Each row is a point. Examples show where two turns around zero, p and q, send a point. Where does a point land after both, in the order given? Backwards means that the second turn is done in reverse. Each puzzle has new turns, and all numbers are rounded.

Turn p:
[35  8] -> [-14  33]
[ -5 -21] -> [22 -1]
[-36 -34] -> [ 40 -30]
[ 7 46] -> [-47  -1]
Turn q:
[ 33 -34] -> [ 27 -39]
[-31   5] -> [-30  10]
[-30  43] -> [-23  47]
[ 31 -28] -> [ 26 -33]
[-4 14] -> [-2 14]
Where do these land?
p, then q backwards: [ 24 -23] -> [14 30]
q, then p: [27 39] -> [-39  27]
p, then q: [-24  34] -> [-34 -24]
q, then p: [  0 -46] -> [46  0]
p, then q backwards: [-26  -4] -> [ 12 -23]

Turn p:
[ 16 -20 -15 -29] -> [ 20 -23 -16  23]
[17 -4  3 18] -> [-15 -17  10  -5]
[-32  15   0  44] -> [ -7  24  23 -45]
[  1   8 -15   7] -> [  0  -4  -9 -15]
[ 16  -9   6 -14] -> [ -2 -12  -3  21]
[  0 -38  -8 -19] -> [ 32 -19   7  20]
[-19  48  27  -7] -> [-27  50 -13   1]
Turn q:
[-32  -4   3  33] -> [ 28 -29 -17  14]
[ -5 -18 -12   6] -> [ 2 -8  9 20]
[ 26  -1 -19  14] -> [14  9 31 -2]
[-36  15  -4  16] -> [ 12 -37 -16  -5]
[ 23   5   3 -42] -> [-37  26   7 -15]
[ 24   3  29 -26] -> [-17  39 -13 -12]
Where do these land?
p, then q backwards: [-14 -12   5  44] -> [ 25  26 -31  -4]
p, then q: [-15  30 -10 -23] -> [ -4 -19  27 -25]
p, then q: [ 25   0   9 -13] -> [ 17 -16   2  18]
q, then p: [ 15 -23 -29 -32] -> [-5 41 30 -7]
q, then p: [ -1  -3 -22  27] -> [-15 -18  20  17]
p, then q: [-16  17  41  16] -> [  5 -16 -37 -29]
p, then q: [  6  -9   6 -18] -> [20  0  7  5]

Turn p:
[ 18  -7   6   6 -12   7   0 -12] -> [-10   3   1 -13  -1   8  20  -5]
[ -4  -1 -21 -13 -11   7  13 -13] -> [ -5   5  -1  -2  19  13 -10 -21]
[-5  7  4  6  7 -4  5 -9] -> [  1   2   8   4 -12   7  -5  -1]
[ -2  -3   7 -19   8 -10  -1 -10] -> [ -1  -5   3  20  -3  -4   5 -14]
[ 2 -6  4  6 10  5  5 48] -> [ 24  14 -17  -7   4 -29  -3  24]
[  0  -4 -13   7  -9  -8   5   1] -> [  7  -7   2 -14   5   2  -6  -7]
[  7  -2   2   3 -10  14 -11 -13] -> [-17  -2  -3  -5   3  13  12   3]
[-5 22 -2  3  8 -5  9  8] -> [  4  10  15   2  -4  -7 -18   7]
[ -6  -8   0  -2   8   9  -4 -15] -> [-2 -2 -7 11 -2 17  4 -2]
[  3   5   2   2   6 -10 -17  -1] -> [ -1 -14  10   6  -2  -3   5  10]
[-8 -1 10  2 -6 -4 -4 16] -> [ -1  -4 -10  -3  -7 -16  -5   7]
Turn q:
[  7   1   7   7   0   2 -17  18] -> [ -2   2   6  10  11   2 -22  -4]
[ 0 -9 10 22  0 -9  9 -8] -> [  0 -12   3 -24   1   3  -3 -12]
[-2 11 -4  9  3  9  2  1] -> [-4  6  2 -4 -4 12 -4  8]
[-19 -10 -10   0  -4  27  15  -4] -> [-11  26   2  -7  -5  11  23  -6]
[  7  -7   2 -10 -12   2  17 -18] -> [  0 -12   6  -1  -7  -2  26  -4]
[  7   0   0 -14   8   0 -12  -5] -> [ 3 -3 -8 17 -8 -5 -3 -2]
[-14  12   5  -8   6 -11   6  11] -> [ -4   0 -16  -3  14  -4   0  16]
[ 20   2  -9  -6   9 -18  -5   6] -> [ 25 -10  -3   9   1  -5 -10   5]
[ -6  -1  -1   0 -10  -2 -15   1] -> [ -7   5   7   3  -1 -13  -8   0]
Where do these land?
q, then p backwards: [-22  -6  -7 -15 -16 -16   5  -3] -> [21 -1 13 -7 -9  0 -4 24]
q, then p: [ -1   5  -6  -5   5   6 -14  12] -> [-2 -5  8 -5 -2  1 -4 18]
p, then q backwards: [  8  14   5  -4 -15 -19   3 -13] -> [  2 -11   9  12 -22   5  -7 -12]
p, then q: [ 8 -5 11 -7  8 10 -1 13] -> [ 12  -1   2 -10   7   5  -2  16]
q, then p: [-2  1  0 10  0 18 -7  2] -> [-17   2  -3   3  -5   6  -7   8]
p, then q: [ 11 -14  -8  12 -12   1  -9 -13] -> [  1   8  -8   7   0   6  24 -10]
p, then q: [-12  -5  -1  17   9  -1  11  19] -> [13 -3 16 21  1 -6 -8  8]
q, then p backwards: [  0  -8  13  -5   6  -7   3 -10] -> [ -4 -15   3  -5 -10  -7  -5  -1]
p, then q: [  6  19   1 -12  14   7  15   9] -> [ -8 -15  -3  -4   2   8 -21  17]
p, then q: [  3   0  -8   9   1  -1  -6 -16] -> [ -9   4   0   6   2   9   8 -12]

Turn p:
[ 22  -4  44  39 -14   3 -13   6  -1] -> [ 18  33  -1   0  24  20  -5   9 -44]
[ 19  31 -16 -40  18   2 -17  29 -19] -> [-62   1 -15  19 -12 -11  -5  12   9]
[ 15  23  -7   0  12  43  -7 -16   9] -> [  5   6  11  49 -18  -2  -2  16   2]
[-48   8   5  -4  19  -6  34 -33 -11] -> [ 26   1   8 -16   2  12   6   7  63]
[-13 -35  29 -12  -1 -30  23  -8  -3] -> [ 15  11   7 -46  22 -14 -18 -12  14]
[-22 -11   0  -3   9  10  -4 -18 -20] -> [  9 -11   4   5   9  16 -19  -4  24]
[-12 -11 -10 -17 -15  -7 -19  46  27] -> [-35 -28  24 -23  -5  -7  11  -1 -29]
[ 38   5 -20  12  10   4  11  15 -15] -> [-15  19 -21  26  -1  -9  14 -25  -9]
[ 12 -14 -22  23  -4 -42  -8  -3  33] -> [ 16  -5 -17 -31 -36  -3  11 -23 -29]
[-11   7  -3   1 -35  23   0 -18   0] -> [ 23 -27   0  17  15  -4   6  21  -2]
Turn q:
[-12 -26  -5 -27 -33  17   3  13  18] -> [-26 -11  -2 -12 -23 -30  -9  30  -9]
[-27 -14  -1 -35   9 -27 -12  25 -24] -> [-22  -7  -8 -36  33  -9   5  -4 -34]
[ -1 -19 -19  18 -26  10   9 -14 -19] -> [ 11  13  11 -18 -26 -15 -25 -12   6]
[ 24  25  28  28   6   6 -29 -25 -23] -> [ 36 -27  12  15   2  12  16 -39  23]
[  2 -31 -10  -1   3  12  16  45  11] -> [-40  21 -10 -16 -29   4  15  10 -11]
[ 7  0  8 -6 24 31 23  6 -2] -> [ 10   1 -29  -6 -19  24  12  14   3]
[  3  -7  -3  16  23 -12 -16 -28   2] -> [ 13  13  -4   3  23  -6   5 -16  29]
[ -6  22  33  16  -7 -26  -3 -26  -6] -> [35 -9 35  9 24  2 10 -2  2]
[ 28  17  -5 -40  26 -17  18  28  18] -> [-15  10 -36  32  12  10  20  12 -40]
[-19  33 -25  32 -25   6  -9 -26  25] -> [  1  -4  31  28   3   8 -48   6  32]
Where do these land?
p, then q backwards: [ 39  -5 -26  -3 -19  35  -9  17  11] -> [ 39  16  -1 -26 -28 -24 -13  14  12]
q, then p backwards: [-33 -21   4 -21  -4   7  -6  -7  -4] -> [-13  -1  13 -27 -21 -25   2   1   2]
p, then q: [-33  -4  19  13 -22   1 -13   3 -27] -> [-13  -3 -42 -14 -10  12  18   2  16]
q, then p: [  4 -21   9  15   9 -25  18  -2 -22] -> [ -5  22 -18  10   1 -20   0  24  19]
q, then p: [ 17 -10  23 -18 -25  46 -32 -12  35] -> [ 20 -22  11 -49   6 -12  20 -36 -34]
q, then p: [  1  15 -17  34  45 -15  28  20  -5] -> [ 3  6 12 56 -8  8 17 31 20]
p, then q backwards: [  6   5   8 -19  -3  22 -24 -13 -17] -> [ -9  25 -20 -12 -10   5   1  -9  24]
q, then p: [-17  -4  12 -18  -6 -24 -30   0   7] -> [ -5  17  11 -29  -5   9 -13 -19  21]
p, then q: [ 21  36  -8 -14  13 -21  46  10  27] -> [  3  20  29  25  13   8 -20  29 -46]
q, then p backwards: [ -5   9 -25  31  13 -26  22 -17  -7] -> [  9 -17  37  20  28   9   8 -11 -13]
